Each row of a before or after table is a point. One or more steps were done to the points. Then noise was added and the rows were shuffled. The steps act on columns, c1 being the first. Name the steps. A step turns or swaps two columns, mirrors them in a line or flattens them onto one, adds a multiple of one to another, or multiplies or shifts one. Angles are multiples of 10 degrees, from the lower column toward the higher: turns from -170 to 170, lines from 10 to 170 but not 90. Use the fewest steps. Two steps may share a column if one is a turn and the other turns, adds or multiplies; they go together, in the order done. Otherwise the lowest column goes first.

Before:
[[-0.4 -3.9  4.1]
 [ 2.3 -1.1 -1.1]
 [ 1.8  0.2 -1.6]
 [-5.4 -2.3  2.7]
 [-0.4 -1.8  2.6]
 [-5.4  0.2  0.3]
 [-1.3 -0.8  1.8]
 [-2.4  0.3 -0.3]
 [-4.8  1.8 -1.6]
 [-2.2  4.8 -1.1]
 [-6.4  0.5  0.1]
 [ 2.7  3.6 -4.2]]
After:
[[ -7.2   1.3  -1.5]
 [ -8.2  -4.8  -0.6]
 [ -3.6  -4.9   2.8]
 [-11.3   3.0  -1.8]
 [-11.5   0.1  -0.2]
 [ -4.3  -0.8   1.5]
 [-10.8  -2.6   0.7]
 [ -8.3  -0.4   0.0]
 [-12.4  -0.5  -0.5]
 [ -3.7   0.7   1.4]
 [ -6.3   2.3  -1.9]
 [ -6.5   5.0  -2.6]]
Steps: shift c1 by -6.0; turn c2 and c3 by -160 degrees

Before:
[[ 0.3  3.6  5.1 -0.8]
 [-2.3  2.3 -0.8  6.0]
 [ 1.9  2.4 -2.5  0.2]
 [ 3.4  1.1 -1.5 -2.9]
 [-0.4  1.1 -1.3  0.7]
 [ 1.5 -1.8 -1.0 -0.8]
 [ 4.9  4.2  5.7  0.2]
 [ 7.2 -4.5  0.4  2.6]
 [ 1.4 -0.9  0.5  0.1]
 [ 2.4  1.6 -4.4 -2.5]
 [ 0.9  2.0 -0.7 -1.0]
 [-0.7 -2.2 -1.9  2.0]
 [ 2.2  2.1 -4.5 -4.8]
 [ 2.6 -1.9 -1.8 -4.2]]
After, 14 rows:
[[ 1.4 -2.0  0.6  0.1]
 [ 3.0 -2.3  6.1  1.2]
 [-1.6 -0.6 -0.2 -1.5]
 [-1.1 -2.4 -0.9 -4.6]
 [ 0.7  0.1 -0.3  1.2]
 [ 1.2 -3.3 -3.7 -1.4]
 [ 0.2  2.7  0.1  6.3]
 [ 2.7 -4.2 -3.6 -3.0]
 [ 0.5 -5.9  6.8  2.4]
 [-1.7 -0.8  1.5 -0.1]
 [ 0.4 -4.3 -0.2 -1.7]
 [-8.1 -4.0  1.2 -0.2]
 [-2.1  2.0 -0.8  0.9]
 [ 0.8 -2.6 -1.5  1.5]]
Steps: turn c2 and c4 by 30 degrees; turn c1 and c2 by -120 degrees; shift c3 by 1.0

Before, 13 rows:
[[-4.9  1.4  2.7 -2.5  4.1 -1.6 -0.3 -5.2]
 [-4.8 -2.0  4.5  0.8  2.5  1.3  1.8  0.4]
 [-2.8  1.9  4.9  1.7  4.2  3.5  0.8  1.6]
 [ 0.2 -2.3 -1.8  4.0  4.5  1.3 -3.2  3.1]
 [-5.4 -0.7 -3.1  1.8  0.5 -5.1  1.5 -3.2]
 [ 1.0 -0.5 -2.0 -1.0  4.6 -5.1  3.3  1.2]
 [-3.1 -1.3 -1.0 -2.6  1.3 -2.8 -3.2  0.2]
 [-1.0  2.5 -3.3  4.4 -1.1  0.5  3.2  1.1]
 [-1.4  0.4  0.9  2.6 -3.0  2.0  0.6  0.2]
 [ 1.3  0.4  1.5 -3.1  1.4  1.1  1.2 -4.5]
 [ 1.1  4.8  1.1  0.3 -0.9 -1.0 -4.9  2.7]
 [-0.1  5.0  0.5  0.9  0.7 -2.7 -3.7 -3.7]
 [-4.4  2.8 -2.5 -3.3 -3.6  1.1  3.4 -0.6]]
After:
[[-2.7  1.9  4.0 -1.5  4.1 -3.1  3.7 -3.5]
 [-1.3  0.2  0.6  4.7 -3.1 -1.8  2.3 -0.7]
 [ 1.0  5.1  2.7  1.0 -1.2  5.2  0.9  0.4]
 [ 1.1  0.5 -3.2 -4.1  1.4 -1.3  0.0 -3.4]
 [-1.0  2.4 -0.6  5.1 -1.0 -3.1 -0.6  3.6]
 [-5.4 -0.8 -4.7  1.4  0.5  0.0 -2.8  0.8]
 [-0.2  4.9 -2.9  0.6  0.7  4.4 -0.5 -2.1]
 [-4.9 -1.8  2.4 -0.9  2.6 -3.6  2.5 -3.4]
 [-4.6  2.6 -1.9 -0.6 -3.6 -4.5  1.4  1.9]
 [-0.1 -2.3  1.5  1.0  4.2  2.3  2.6  3.0]
 [-3.1 -1.2 -0.5 -3.3  1.1  3.5  0.5  0.9]
 [ 0.6 -0.5  0.2 -4.3  4.7 -0.1 -6.6  2.4]
 [-5.0  1.5 -2.9 -5.3  4.0 -0.3  0.9 -4.6]]
Steps: add -0.5 times c1 to c6; turn c6 and c7 by 120 degrees; turn c3 and c8 by -60 degrees; add -0.7 times c5 to c4
